Each row of a before or after table is a point. One or more steps were done to the points. Then noise was added and the rows were shuffled. The steps act on columns, c1 being the first. Write out the steps. A step turns or swaps two columns, mirrors them in a line or flattens them onto one, adds a multiple of one to another, or multiplies or shifts one. Angles are multiples of 10 degrees, from the lower column toward the higher: turns from -170 to 170, lines from 10 to 170 but not 90. Use the fewest steps. Two steps may share a column if one is a turn and the other turns, adds or multiplies; they go together, in the order done. Otherwise the lowest column goes first.

Before, 10 rows:
array([[-0.39,  0.49],
       [ 0.45,  0.67],
       [ 0.77,  0.25],
       [-0.08, -0.68],
       [-0.02,  0.10],
       [ 0.05, -0.06],
       [ 0.00,  0.10],
       [ 0.08,  0.38],
       [-0.28,  0.14],
       [-0.26,  0.00]])
After (10 x 2):
array([[-0.40, -0.48],
       [-0.09, -0.05],
       [-0.38,  0.69],
       [-0.39,  0.03],
       [-0.75,  0.32],
       [-0.12, -0.31],
       [ 0.67,  0.02],
       [ 0.03, -0.24],
       [-0.10,  0.00],
       [ 0.05,  0.06]])
Steps: turn c1 and c2 by 100 degrees

Before, 9 rows:
array([[ 0.16, -0.16,  0.08,  0.11,  0.70,  0.39],
       [-0.18, -0.02, -0.90,  0.63,  0.32,  0.52],
       [ 0.30,  0.29,  0.26, -0.02, -0.16, -0.25],
       [ 0.17,  0.60,  0.31, -0.21, -0.04,  0.03],
       [ 0.70, -0.07, -0.10, -0.20, -0.16,  0.23],
       [ 0.26, -0.05,  0.38,  0.19, -0.36,  0.45],
       [ 0.55,  0.21, -0.23,  0.11, -0.11,  0.13],
       [-0.07,  0.05, -0.09, -0.27,  0.04, -0.17],
       [-0.29, -0.24, -0.37, -0.01,  0.07,  0.86]])
After:
array([[ 0.47, -0.05,  0.10, -0.02,  0.47,  0.28],
       [-0.01,  0.83, -0.08, -0.36,  0.23,  0.12],
       [ 0.22, -0.09,  0.21, -0.43, -0.05,  0.67],
       [ 0.50, -0.02,  0.18,  0.47, -0.97, -0.18],
       [ 0.84, -0.32,  0.09, -0.22, -0.39, -0.30],
       [ 0.15,  0.20,  0.22, -0.12, -0.09,  0.55],
       [-0.19,  0.05,  0.02, -0.46, -0.15, -0.07],
       [ 0.38, -0.22, -0.62, -0.07, -0.28,  0.17],
       [-0.27,  0.38,  0.01, -0.21,  0.32,  0.30]])
Steps: swap c1 and c6; multiply c2 by 1.3; turn c3 and c5 by 120 degrees; shift c4 by -.20

Before (11 x 11):
array([[ 0.25, -0.42, -0.27, -0.29, -0.45, -0.01,  0.04,  0.14, -0.31,
        -0.01, -0.28],
       [-0.20,  0.06,  0.35, -0.07,  0.19,  0.37,  0.35, -0.15,  0.31,
        -0.10,  0.21],
       [-0.19, -0.50,  0.05,  0.35,  0.06, -0.22, -0.04, -0.12, -0.28,
         0.15,  0.29],
       [-0.02, -0.35, -0.25, -0.15, -0.46, -0.15,  0.13, -0.07,  0.30,
         0.16, -0.15],
       [-0.16, -0.02,  0.24, -0.01, -0.27,  0.36, -0.30, -0.37, -0.11,
         0.11,  0.10],
       [-0.02, -0.15,  0.38, -0.07,  0.05,  0.26, -0.08, -0.04,  0.27,
        -0.28, -0.08],
       [-0.19,  0.00,  0.16,  0.21, -0.21,  0.22,  0.10,  0.26,  0.33,
         0.30,  0.05],
       [ 0.07,  0.08,  0.09,  0.18, -0.40,  0.23,  0.27, -0.25, -0.03,
        -0.16, -0.22],
       [ 0.25,  0.16,  0.22,  0.11, -0.08, -0.02,  0.29,  0.00,  0.11,
         0.19,  0.18],
       [-0.11, -0.49, -0.23, -0.16, -0.35,  0.26, -0.24, -0.14,  0.30,
        -0.32,  0.28],
       [-0.26,  0.07, -0.09, -0.23, -0.29, -0.26, -0.04, -0.17, -0.21,
        -0.24, -0.04]])
After:
array([[-0.18,  0.09,  0.07,  0.22,  0.57, -0.05,  0.12, -0.19,  0.34,
         0.30,  0.06],
       [ 0.26, -0.41, -0.26, -0.32,  0.93,  0.39,  0.01,  0.05, -0.32,
        -0.01, -0.26],
       [-0.15,  0.07,  0.07, -0.02,  0.25,  0.14, -0.31,  0.43, -0.11,
         0.14,  0.10],
       [-0.10, -0.45, -0.29, -0.18,  0.56,  0.10, -0.27,  0.26,  0.30,
        -0.31,  0.26],
       [-0.05, -0.36, -0.18, -0.15,  0.80, -0.18,  0.13,  0.21,  0.30,
         0.16, -0.16],
       [-0.29,  0.00,  0.00, -0.22,  0.41, -0.63, -0.05,  0.24, -0.19,
        -0.27, -0.03],
       [-0.04,  0.04,  0.03, -0.08, -0.11,  0.25, -0.07,  0.03,  0.21,
        -0.30, -0.05],
       [ 0.05,  0.10,  0.08,  0.17,  0.57,  0.31,  0.29,  0.41, -0.04,
        -0.16, -0.23],
       [ 0.26,  0.23,  0.12,  0.09,  0.14,  0.35,  0.32,  0.04,  0.11,
         0.19,  0.18],
       [-0.19,  0.20,  0.12, -0.10, -0.47,  0.08,  0.37,  0.09,  0.35,
        -0.13,  0.21],
       [-0.18, -0.39, -0.23,  0.34, -0.18, -0.51, -0.04,  0.09, -0.27,
         0.13,  0.28]])
Steps: add 1.5 times c1 to c6; flatten c2 and c3 onto the line at 30 degrees; turn c5 and c8 by -160 degrees; multiply c5 by 2
